Each row of a before or after table is a point. One or more steps were done to the points. Then noise was added and the rows were shuffled. The steps act on how far a point lies along the listed directions, d1 being the first. Write out the steps. A step turns or swaps two directions, mirrors them in a line or flattens them onto one, adds a multiple of one to another, or multiplies one. Angles are multiples of 10 degrees, from the lower direction toward the higher: turns from -170 to 170, lines from 10 to 170 but not 90. Use the fewest steps. Two steps may share a direction if one is a turn and the other turns, adds or multiplies; they go together, in the order done. Otherwise the lowest direction goes first.
In the rows, zero is written as 128.

Directions:
(1): [123  92  79]
(2): [ 70 116 143]
(3): [146  80 161]
Before (14 x 3)
[[137 143 183]
 [130 176 176]
 [155 158 115]
 [103  93 138]
 [ 75  90 142]
 [137 104 134]
 [152  86 104]
 [144 141 179]
 [144 140  94]
 [ 66 123  83]
 [ 73 128 131]
 [ 92 163 177]
 [128 188 163]
 [143 187 160]]
After (14 x 3)
[[ 66  89 144]
 [168 145 173]
 [118 169 170]
 [ 96  90 139]
 [160 160 114]
 [162 148 176]
 [135 139  96]
 [134 102 136]
 [161 182 168]
 [ 72 128 132]
 [132  81 108]
 [173 193 153]
 [159 194 155]
 [ 45 118  87]]
Steps: add 0.5 times d1 to d2

Directions:
(1): [116 116  60 119]
(2): [122  68 144  96]
Before (14 x 4)
[[125 208 140 165]
 [153 160 102 155]
 [151 136 114 150]
 [143 211 161 162]
 [144 126 148 121]
 [116 138  59 128]
 [123 134  56 156]
 [116 133  37 131]
 [136 103 182 132]
 [ 93  66  52  76]
 [120 121  90 124]
 [114 176 127 157]
 [134 166 149 156]
 [118 106  96  98]]
After (14 x 4)
[[106 169  56 138]
 [117  65  87 120]
 [106 143  82 137]
 [126 158  92 149]
 [113  45 179  71]
 [114  74  94  95]
 [126 195  55 150]
 [149 118  99 139]
 [145 163 163 160]
 [127  96 149  93]
 [143 115  74 130]
 [118  56  91  87]
 [146 148 140 133]
 [117  96 122 112]]
Steps: turn d1 and d2 by 70 degrees

Directions:
(1): [102 150 143 132 166 104 206 148]
(2): [ 81 143 185 107 127 188 119 121]
(3): [136  85  97  82 133 159 170  82]
(4): [177 182 118 108 185 152 113 122]
(5): [ 90 129 120 168 166 110 109  59]
(6): [ 87 151 104  60 125  85 103 131]
Before (12 x 8)
[[141  91 135  79  84 188 148 157]
 [103  90 160 104 103 159 186 146]
 [119 108 110 169 131 111 136 109]
 [ 82 127 129 170 165 100 127 107]
 [105 132 128 153 164 110 131 126]
 [130 124 135 139 127 124 162 143]
 [141  84 107 144 104  97  79  95]
 [122 149 155 198 156 137 176 102]
 [115 123 118 153 175 113 179  88]
 [106  96 141 116  93 173 152 136]
 [141  98 108  98  92 129  95 141]
 [126 111 156  94 117 179 145 119]]
After (12 x 8)
[[101 153 196 125 166 179 200 156]
 [140  60 105  92  54 139  14  79]
 [121 141 159 123 123 192 126 137]
 [116 140 148 127 140 119 199 153]
 [ 87 138 121 120 159  91 165 155]
 [152 153 160 116 145 177 111 125]
 [ 61 146 126 100 154  71 159 152]
 [ 79 160 124  79 180  85 239 147]
 [159  70 112 142  86 181  39  90]
 [ 96 120 114  96 102 113 146 134]
 [ 97 188 137  83 146  73 231 199]
 [170 116 154 145 117 227 102 121]]
Steps: multiply d1 by 2.5; turn d2 and d3 by -40 degrees; turn d2 and d4 by 50 degrees; mirror d5 and d6 in the line at 40 degrees

Directions:
(1): [131 164 102 136  81 200 102 105 123 118 181]
(2): [176 144 149  99  96 157 152 119  74 124  63]
(3): [145 145 160 226 142 114 131 106  91 119 134]
Before (11 x 11)
[[129 120 136 201 163  99 130 135 105 138 114]
 [ 83  58 104 109 212  22 137 176 173 158 116]
 [152 116 151 177 136 149 113 128 124  99 169]
 [127 128 122  84 130 126 131 129 147 146 128]
 [142 143 160 132 141 119 130 124 102 126 118]
 [144 107 139  94 136 124 138 143 149 132 112]
 [112 119 123 136 116 156 150 127 136 138 130]
 [103 140  92 147 104 172  93  94 188 141 198]
 [131 126  93  16 107 159 133 138 146 132 114]
 [140 104 133 205 167  76 144  99 131 132 118]
 [139 157  61  94  93 196 110 112 114 108 145]]
After (11 x 11)
[[165 132 148 176 111 179 104 117 112  98 173]
 [ 78 114  56 125 159 112  98 141 178 122 183]
 [154 172 149 133 114 165 119 114  88 123 137]
 [170 166 132 186  92 185 123 105  52 127 105]
 [136  52 143  71 197  15 178 180 109 161   6]
 [102 112 123 136 127 139 147 133 147 139 131]
 [ 81  69 105  37 197  47 135 173 212 153 119]
 [ 76  93 106 151 168  82 115 127 218 151 166]
 [138 101 144  90 146 109 142 146 154 136 108]
 [115 105 132  88 162  84 138 140 163 154 120]
 [195 154 136 181  86 169 144  69  70 122  97]]
Steps: add 1.5 times d3 to d2; turn d1 and d2 by -60 degrees

Directions:
(1): [ 86 175 123 124  81 179 169 113  93 122  88 164]
(2): [ 67 102  64 124 118 116  92  97 152 182 125 141]
(3): [135 150 130  82 173 147 134  60  83 150 176 111]
(4): [119 165  98 141 158 136  64 175  67 125 104 100]
Before (8 x 12)
[[141 110 135 173 122 133 111 214 151  94  96 132]
 [165 115 164 159 103 113 148 166 170  85  92 119]
 [134 116  97 131 143 118 114 116 166 132 129 109]
 [176 126 189 143 137 151 127 185  98  62 129  93]
 [ 70 142 106 127 120 157 138  82 132 173 104 113]
 [ 94 162 118  69 108 196 203  20  68 154 118 141]
 [ 67 202 125 104 110 161 172  87  58 142 110 139]
 [143 112 140 142 125 100  92 203 141 130 120  82]]
After (8 x 12)
[[143 110 145 148 128 106  98 206 135 131 119  81]
 [ 61 196 110  97 109 159 162  78  60 150 113 142]
 [ 67 136 108 126 126 157 131  82 137 173 109 109]
 [165 114 161 160  98 118 155 163 159  89  87 121]
 [165 139 188 139 127 163 138 190  88  58 121 105]
 [ 81 154 105  66 108 189 197  17  71 158 120 145]
 [142 111 137 179 119 138 114 210 148  92  89 135]
 [132 120  99 132 153 123 117 118 165 128 128 109]]
Steps: turn d1 and d2 by 10 degrees
